Each point is reached from the start by the listed moves, each made 0, 1 or 2 times, or once backwards (-1), plus a little noise. Is the number of moves made odd or even? Then give how often each move was made.
In the rows, 128 means zero.

Moves:
(1): [114 175 137  87 133]
(2): [ 78 157 163 171 124]
Start: [147 114 134 131 130]
Points:
[167 181 119   9 142] -> odd (2, -1)
[117 207 148  52 138] -> even (2, 0)
[ 97 142 166 177 126] -> odd (0, 1)

Moves:
(1): [135 135 130 111 136 152 116 125 135 157 117 125]
(2): [128 143 117 155 135 123 144 148 125 131 108 154]
(3): [117 160 119 115 138 106 144 137 132 123 121 113]
(4): [127 151 135 121 131 140 140 157 122 123 127 130]
(5): [163 113 169 153 157 109 130 127 142 133 112 136]
(6): [131 125 126 111 132 140 137 152 162 124 132 140]
(7): [144 112 127 124 133 126 144 120 123 116 124 124]
(8): [142 128 123 136 149 135 130 166 127 135 129 125]
(9): [136 142 126 144 115 123 139 121 123 127 135 115]
Start: [141 139 126 111 120 130 114 128 112 132 125 126]
Points:
[209 177 140 153 187 108 166 176 122 157  76 122] -> odd (1, 1, 1, 0, 1, 0, 1, 1, 1)
[207 193 204 217 188  92 169 246 118 123  95 162] -> odd (-1, 1, 0, 2, 2, 0, -1, 1, 1)
[183 156 126 173 100 148 164 144  85 122 121 137] -> even (0, 1, -1, 1, 0, 0, 1, 0, 2)
[249 178 211 107 195 118 200 234 187 107 127  94] -> even (0, -1, 1, 2, 2, 2, 1, 1, 2)
[178 144 135 105 187 119 139 127 178 181  34 188] -> odd (2, 2, 1, -1, 1, 1, 1, -1, -1)

Moves:
(1): [148 142 137 120 126 129 128 129 125 130 133 132 118 133 127 119 128 140
 123 127 124 115 140]
(2): [125 127 127 121 132 123 131 127 122 123 126 132 121 139 127 122 132 124
 127 137 129 129 124]
(3): [132 128 137 121 139 134 125 119 139 124 131 115 131 124 124 139 127 125
 121 126 126 132 131]
(4): [106 134 124 137 132 126 146 147 134 108 131 134 138 125 114 131 129 136
 131 129 119 117 122]
(5): [134 142 118 116 141 119 138 130 128 138 128 128 133 146 132 137 129 128
 135 119 128 127 130]
(6): [130 129 111 142 119 153 107 128 139 139 112 135 134 130 129 114 138 143
 137 138 127 125 120]
(7): [140 126 132 126 120 149 127 139 118 124 104 133 141 126 126 127 127 139
 128 125 136 124 118]
(8): [145 127 126 132 132 123 132 138 135 145 117 129 124 127 124 131 124 126
 132 128 126 127 139]
(9): [130 149 132 139 106 138 134 135 141 128 128 131 122 120 133 123 122 130
 125 130 145 140 126]
(10): [122 139 115 138 140 118 127 127 139 100 145 140 133 107 117 130 136 121
 110 123 121 142 141]
(11): [120 140 137 107 124 129 122 128 124 119 136 145 135 131 139 148 120 139
 112 134 104 132 127]
(12): [138 130 145 134 112 126 113 126 139 144 117 137 133 132 119 129 109 147
 119 125 147 132 122]
(13): [116 126 129 126 129 120 111 129 109 112 125 127 130 131 123 129 119 129
 137 133 116 132 120]
(14): [126 122 137 125 124 121 131 127 119 116 148 124 140 124 120 135 119 136
 123 135 127 141 117]
(15): [131 127 132 135 140 133 130 138 136 135 131 133 126 137 130 122 134 124
 132 114 122 138 117]
(16): [133 125 125 142 130 144 131 127 133 114 127 131 144 121 139 153 105 123
 108 119 124 125 118]
(17): [125 132 139 131 111 121 113 132 120 129 141 121 127 122 112 130 126 110
 124 131 131 126 124]
(18): [137 131 123 141 131 117 119 120 163 120 120 129 141 116 139 121 136 119
 126 128 120 118 123]
(19): [129 118 129 122 139 133 122 121 113 141 124 132 122 118 128 138 121 119
 139 140 117 114 112]
(20): [135 127 129 131 129 131 129 115 145 130 131 139 138 130 118 107 133 114
 136 131 132 121 156]
Start: [156 142 130 117 141 122 133 119 122 113 130 111 122 126 134 112 140 130
 118 127 140 139 115]
Points:
[158 191 162 100  97  93 127 130  85  52 158 148 195 120 135 232  31 172
  12  95 158 160  51] -> even (0, 0, -1, 0, 2, -1, 1, -1, 0, 1, 1, 2, 0, 1, -1, 2, 1, 0, 0, -1)
[191 170  92 184 115 130  28  47 219 154  97 121 168  98 112 112  97  99
 114 142 193 153 106] -> even (-1, 0, 1, -1, 2, 2, -1, 0, 1, 1, -1, 2, 1, 0, -1, 1, 1, 1, 1, 1)
[152 181 144 167  99  88  32 106 176  98 157 159 178 110 128 119  86  93
 113 153  93 135  58] -> even (0, 0, -1, 0, 1, 1, -1, 0, 1, 0, 1, 1, 2, 1, 1, 1, 2, 2, 1, 1)
[114 247 121  74 114  33 160  74 171  45 249 170 148 120 135 103 151  99
  71 127 152 233 221] -> even (-1, 0, -1, -1, 2, -1, -1, -1, 2, 2, 2, 0, 0, 1, -1, -1, 0, 0, -1, 2)
